Each row of a before or after table is a point. One or more steps were done to the points. Then noise was added and the rows were shuffled. The steps act on columns, c1 being the first. What was done? A step turns or swaps two columns, mirrors them in a line or flattens them onto one, adds a multiple of one to another, or multiplies or shifts one. Angles are multiples of 10 degrees, from the lower column toward the higher: turns from -170 to 170, lines from 10 to 170 but not 90. Use the fewest steps. Two steps may share a column if one is a turn and the other turns, adds or multiplies; they go together, in the order done. Otherwise the lowest column goes first.

Before (14 x 2)
[[ -6  34]
 [-19 -35]
 [-27 -23]
 [ 48 -37]
 [ 46 -17]
 [-18 -66]
 [  7 -42]
 [ -1 -19]
 [ 43 -56]
 [ 66 -69]
 [  2 -62]
 [ 29 -32]
 [-19 -50]
 [ 38   2]]
After (14 x 2)
[[ -1  36]
 [-44  -7]
 [-69   7]
 [-40  57]
 [-97  -6]
 [ 33 -21]
 [-34  25]
 [-61 -11]
 [-39 -21]
 [-16  15]
 [-27  48]
 [-19  36]
 [-25 -28]
 [-50  39]]
Steps: turn c1 and c2 by -130 degrees

Before (13 x 6)
[[-79 -19  50   1  -1 -10]
 [-34 -27  51 -30  40  27]
 [ 43  52 -20   2  -9  63]
 [-92 -13  64  31   4   3]
 [ 15  35 -31  17 -20  17]
 [ 19  11 -29 -37 -66  28]
 [-25 -69 -25  44 -44 -57]
 [ 40  43  -8  11 -53  54]
 [-38   0 -34  22  20  55]
 [-86  -2  47  -5  -1  13]
 [ 25   9   0  15 -51  81]
 [-18 -49  12  39 -62 -34]
 [  5 -42 -13  61 -54 -61]]
After (13 x 6)
[[-74  21  52  -2  -5 -14]
 [-89  48  51  -3   1   7]
 [-29  -9  54  17  40  29]
 [-18 -48  12 -31 -68 -34]
 [ 31  -3  -3 -37 -38  80]
 [ 39  30 -12 -41 -30  55]
 [ 25   1 -32 -79  -1  27]
 [-37  16 -35  32 -18  61]
 [  8 -47 -10 -20 -89 -62]
 [ 12  30 -32 -11 -31  22]
 [-21 -53 -29 -15 -61 -65]
 [ 44  32 -17  -5  -5  64]
 [-94  32  67  22 -26   5]]
Steps: add -0.5 times c1 to c2; turn c4 and c5 by -60 degrees

Before (13 x 11)
[[ -4   1  -5  20  70 -22   6  -4   2 -16  32]
 [ -8 -95  26   6 -25  57 -23  -8  -4 -32  17]
 [-15  19   6 -20 -36  47 -17  -6 -11 -32 -14]
 [ 10 -24  -7 -10  -7  -3  -3  61 -10 -10  20]
 [ 19 -18   0  17   6  14   5  12 -10  15 -49]
 [ 17   1 -17 -25 -24  38 -38 -25   5   1  32]
 [ -5 -72  -5 -17  68 -29 -16 -20  -3 -21  17]
 [ 44 -34 -12 -16   3  21   3 -38  -1 -56  23]
 [ 41  -1  54 -18 -31  42 -21   7 -26  -8 -49]
 [ -6  13 -17 -11 -31  39  -7 -19 -59   1  15]
 [ -9  -5   6  -6 -37   8   2 -23 -17   8  38]
 [ 23  -2  31  -5  86  38 -18  72   1  -8  11]
 [ 16  18   5  16 -11  29 -88  -7 -27 -12  30]]
After (13 x 11)
[[ -5   5  -3 -25 -39 -27 -57  76  -1 -20  16]
 [ -7  21 -15  -9   3  38  32  -8 -60   2  17]
 [ 39  -7  54 -25 -10  43  35   1 -25  -8 -48]
 [ -8  -7  28 -12 -14  55  31  96  -6 -30  16]
 [ 10 -65  -5 -15  -1  -2   9  12 -11 -11  19]
 [ 17  25 -16 -24 -28  34  35   2   5  -1  32]
 [ -4   6  -4  12 -20 -22 -70  -2   2 -17  33]
 [ 16  11   5  10 -78  28  40 -17 -26 -16  32]
 [ -8  19   5  -2  15  10  35   8 -15   9  41]
 [-16   9   5 -37  -4  47  39 -17 -12 -30 -11]
 [ 42  34 -11 -44   1  21  -4  40   0 -56  22]
 [ 19 -13  -2  26   0  14  -9  19 -11  17 -50]
 [ 24 -72  35 -10 -48  38 -76 -10   0  -8  11]]
Steps: mirror c2 and c8 in the line at 140 degrees; add 0.5 times c10 to c4; turn c5 and c7 by -110 degrees

Before (12 x 18)
[[-28 -16  26 -26  21  -5  28   5  -2  24  -3  36 -10  23 -19 -32   6 -46]
 [-67 -21 -29  -4 -16  15 -13 -44  -8  -9   0  63   3  13 -32  26  23 -27]
 [ 10  30  11  22   8  17  26  -8  18  46  37 -29 -23 -26  18 -26  16  39]
 [  9  39   8   3  32   9  40 -15  -9   8  24 -16   7  -8   9  12 -29  17]
 [-18  16  22   7   9 -13  26 -27   3 -30   8 -19 -20 -14  16 -19 -41  24]
 [-31 -30 -25  24  -8  26 -10 -24 -36  -2  -6  41  23  26 -19 -23  14 -26]
 [-60 -12 -13  -9  -1  -4  17   9  -7  30  24  -8   8  32 -12 -23  28 -59]
 [-47 -24   0  44 -16  11  28 -13 -10  -7  -8  44   9  11 -16  17  15 -37]
 [-45 -22   8  -8  24 -23  30   8  28  54   5   8  38  30  -1 -37   4 -19]
 [  7   9 -53  45   7  20   6  16  32  34  60   0 -18 -27 -19 -20  -3   7]
 [-14   6  10  -7  24  32  35   9   7  -2  15 -12 -18 -13  48  -3 -30  28]
 [-12  36 -13  35 -12  25 -16  20  23  66  53   0   5 -38   2 -30 -13 -12]]
After (12 x 18)
[[-14  35 -11  -9 -34  24  13 -19  39  16  32 -10   5 -39   8  68   2 -11]
 [-59 -12 -12   3  -2   0 -15  -8 -11  18  16  32   7  29 -16  35  -7 -58]
 [-66 -24 -25   9 -47  17  15  -8  -8 -25  17  -8   2   8 -36 -15 -68 -25]
 [-30 -17  27  -8  59  -4 -31   3 -28  25  -6 -13 -10  21 -24  29 -37 -46]
 [  6  38   7  11  94  10 -38 -13   0 -16  19 -19   8  -7   8   7  27  12]
 [-18  17  20   0  25 -12 -26 -11   5  22  19 -27 -22 -12  15 -26  37  24]
 [ 10  31   9 -12  21  16 -26 -22  25  18  29  27 -25 -23  22  49  18  39]
 [-48 -23   6  23 -49  14 -27   2  39 -15  -1  -7  11   5 -18 -11 -46 -35]
 [-48 -22   5 -30  73 -24 -32   1  -1  27  -1   3  35  29  -5  61 -13 -18]
 [-33 -30 -24  43 -27  26  12  -6  12  26   5 -10  25  25 -22   4 -44 -28]
 [  8   8 -54 -11  18  22  -5 -24  54  16  39   0 -16 -30 -14  37   3   9]
 [-13   6  11  -7  68  32 -36  -6  -6   2   7 -19 -16  -7  47  -2  26  27]]
Steps: turn c4 and c9 by 70 degrees; multiply c5 by 3; multiply c7 by -1; flatten c8 and c11 onto the line at 120 degrees; turn c10 and c16 by 100 degrees; turn c12 and c17 by -120 degrees; turn c14 and c15 by -10 degrees

Before (8 x 32)
[[ 32  -9  -8  15  10 -71 -76 -26  29  11  31  19  -7 -10  53  10   5  36
    0  -2 -11  59  51  14  18 -10  26 -24  19   1 -23   5]
 [ 20 -35   0 -30 -41 -23 -51 -26   6 -24  19  48  60  -9  77  12 -29 -21
  -57  46  22  12  -8  16 -38 -24 -12  28  55   3  11  46]
 [ 62   9  54  -3  -2  -8 -26  19 -32   1 -15 -25 -10 -41 -55 -66 -38 -38
  -16  11   8 -13  34  72 -41  12 -29  24 -35  42 -13 -37]
 [ 33  23  28 -60 -23  55  -2  -4 -50 -32  59  18 -18   9 -24   4 -45  39
  -27  13   8  19   8  10 -25 -37  -5   7  20  13 -15 -21]
 [  8 -29   7  26  23  11 -13 -16  38 -30   0  -6 -38  47 -26  -7  -9  -6
   54  18   8  -4 -16 -66  19 -13  -7  40 -11 -23  18  42]
 [ -3  -1  27 -36  17  25 -39   3  18 -22  33 -30  23   8 -21  28 -11  13
    5   1  -1  15 -19 -36  15 -10 -24 -27  -6 -34  18 -38]
 [-11 -32  31 -13  16   0  -4  16  -7 -15   7   4  63  70   6 -34  -3  -9
  -24  14  30 -33  31  22   0   5 -19  21  25  41  12  29]
 [ 24  30  29  39 -34  11  31 -17 -26  23 -52  11  21   3  14  22 -27   4
  -22  32  35  -5   6  22  -6 -14  -2 -15  33  12 -16 -31]]
After (8 x 32)
[[  7 -29   8 -10  27 -71 -17 -18 -12 -31   0  38  -6  47 -23  -9  26 -45
  -56  21  10  -4 -18 -64  19 -12  -7  39 -10 -24  18  53]
 [ 21 -33  -3 -30 -39  62  74 -28 -44 -22  19 -21 -21  -9  79  12 -29  60
   25  44  23  13  -8  16 -38 -24 -12  30  55   3  15  61]
 [ 59  10  53 -39  -2  17  34  18  38   0 -15 -17 -36 -42 -56 -63  -3 -11
    0  11   9 -12  33  70 -39  13 -31  22 -32  46 -13 -48]
 [ -2   0  28 -11  17  19  32   5  15 -20  34  31  14   5 -20  29 -37  25
  -25   4  -1  14 -20 -35  14  -6 -22 -26  -9 -35  18 -48]
 [-11 -33  32  -3  18  36  14  16  -2 -15   5  -8 -11  70   3 -35 -13  62
   19  14  27 -32  31  20  -2   5 -20  20  30  41  14  35]
 [ 25  32  29 -28 -34  43 -15 -15   2  23 -52 -28   4   4  17  22  39  18
   32  33  36  -6   5  20  -5 -11  -1 -13  31  11 -14 -40]
 [ 33  22  23 -44 -24  95  15  -7  10 -34  57 -54  41   8 -23   4 -63 -18
   23  11   8  16  10  10 -26 -39  -4   8  19  12 -16 -25]
 [ 35  -9 -10   5  14 -72  63 -28 -30  10  30  14  35  -8  54   9  12  -6
  -36  -1 -10  62  52  18  18  -8  25 -24  18  -4 -25   5]]
Steps: swap c4 and c17; add -1.5 times c19 to c6; turn c7 and c19 by 150 degrees; turn c9 and c12 by 120 degrees; swap c13 and c18; multiply c32 by 1.3
